Each row of a before or after table is a point. One or more steps were done to the points. Then noise was added and the rows were shuffled. The steps act on how far a point lies along the listed directions, d1 being the first. Name the steps. A step turns or swaps two directions, mirrors them in a line or flattens them onto one, adds a multiple of one to another, or multiplies one. Angles are multiples of 10 degrees, from the lower direction toward the higher: turns from -170 to 170, lines from 10 to 170 but not 90. Use the fewest steps. Two steps may share a direction if one is a turn and the other turns, adds or multiplies; they go together, in the order done. Otherwise the lowest direction goes first.

Directions:
(1): [-0.60 -0.01 -0.44]
(2): [ 0.24  0.61 -0.35]
(3): [ 0.36 -0.42 -0.49]
Before:
[[ 0.40  0.24  0.25]
 [ 0.15  0.80  0.19]
 [-0.18 -0.58  0.42]
 [-0.04  0.39 -0.31]
 [-0.16  0.13 -0.56]
 [ 0.21  0.40  0.16]
 [ 0.07 -1.11 -0.11]
 [ 0.15 -0.12 -0.07]
 [ 0.38 -0.37  0.74]]
After, 9 rows:
[[ 0.08 -0.15 -0.18]
 [-0.55 -0.01 -0.37]
 [ 0.51  0.15  0.52]
 [-0.49  0.09  0.11]
 [-0.07  0.09  0.14]
 [-0.48  0.51  0.21]
 [-0.28  0.07 -0.05]
 [ 0.37 -0.22  0.01]
 [-0.06  0.08 -0.03]]
Steps: turn d1 and d3 by 110 degrees; multiply d2 by 0

Directions:
(1): [-0.06 -0.03  0.52  0.07  0.87  0.25]
(2): [ 1.02  0.12 -0.10 -0.08  0.16 -0.07]
Before (8 x 6):
[[ 0.52  0.38 -0.87 -0.11 -1.41 -0.32]
 [-0.20 -0.21  0.08 -0.01  0.35 -0.10]
 [ 0.52  0.08 -0.02 -0.02 -0.33 -0.17]
 [-0.64  0.11  0.30  0.15  0.25  0.06]
 [-1.07  0.08  0.43  0.47  0.03  0.35]
 [ 0.46 -0.17  0.22  0.09  0.68  0.30]
 [ 0.26 -0.33  0.43  0.07  0.71  0.13]
 [-0.33 -0.19  0.31  0.42  0.57  0.34]]
After (8 x 6):
[[ 0.15 -0.13  0.07 -0.07  0.48 -0.11]
 [ 0.15  0.06 -0.07  0.01 -0.62 -0.22]
 [ 0.84 -0.07 -0.22  0.05  0.23  0.09]
 [-1.02  0.21 -0.55  0.04 -1.41 -0.18]
 [ 0.77 -0.24  0.15 -0.11  0.36 -0.05]
 [ 0.39 -0.07  0.23  0.38  0.63  0.26]
 [-0.41  0.17  0.66  0.47  0.75  0.42]
 [-0.10  0.18  0.40  0.08  0.61  0.13]]
Steps: turn d1 and d2 by 50 degrees

Directions:
(1): [ 0.72  0.42 -0.67  0.25 -0.33  0.30 -0.25 -0.06]
(2): [ 0.68 -0.87  0.18 -0.10  0.01  0.29  0.15  0.33]
Before (10 x 8):
[[-0.40  0.16  0.16  0.24  0.11 -0.07  0.01 -0.06]
 [-0.48 -0.31  0.62 -0.18  0.39 -0.23  0.11  0.00]
 [-0.39  0.50  0.00 -0.03 -0.07 -0.15 -0.13 -0.18]
 [-0.90  0.29  0.24 -0.08  0.12 -0.45  0.01 -0.11]
 [ 0.08  0.03 -0.05  0.03  0.03  0.20 -0.11  0.13]
 [-1.23  0.57  0.20 -0.07  0.21 -0.42 -0.13 -0.31]
 [ 0.26  0.95 -0.74  0.34 -0.30 -0.08 -0.31 -0.06]
 [-0.37  0.07  0.01 -0.01  0.00 -0.22 -0.01  0.14]
 [-0.27  0.68 -0.29  0.13 -0.05 -0.09 -0.13 -0.13]
 [-0.54 -0.37  0.45 -0.31  0.12 -0.28  0.24  0.16]]
After (10 x 8):
[[-0.03  0.36 -0.21  0.09 -0.05  0.01 -0.09 -0.02]
 [-1.28  0.73  0.41 -0.06  0.37 -0.57 -0.07 -0.39]
 [-1.50  1.07  0.08  0.02  0.11 -0.70 -0.13 -0.40]
 [ 0.20 -0.12 -0.02  0.02  0.04  0.26 -0.08  0.19]
 [-0.59  0.36 -0.05  0.03  0.00 -0.31 -0.06  0.05]
 [-1.87  1.40  0.03  0.04  0.18 -0.69 -0.28 -0.61]
 [-0.43  0.55 -0.01 -0.02 -0.07 -0.17 -0.13 -0.19]
 [-1.29  0.63  0.25 -0.19  0.10 -0.60  0.08 -0.20]
 [ 1.17 -0.22 -0.51  0.21 -0.28  0.31 -0.10  0.38]
 [-0.62  0.44  0.10  0.27  0.10 -0.17 -0.04 -0.15]]
Steps: add 1.5 times d1 to d2
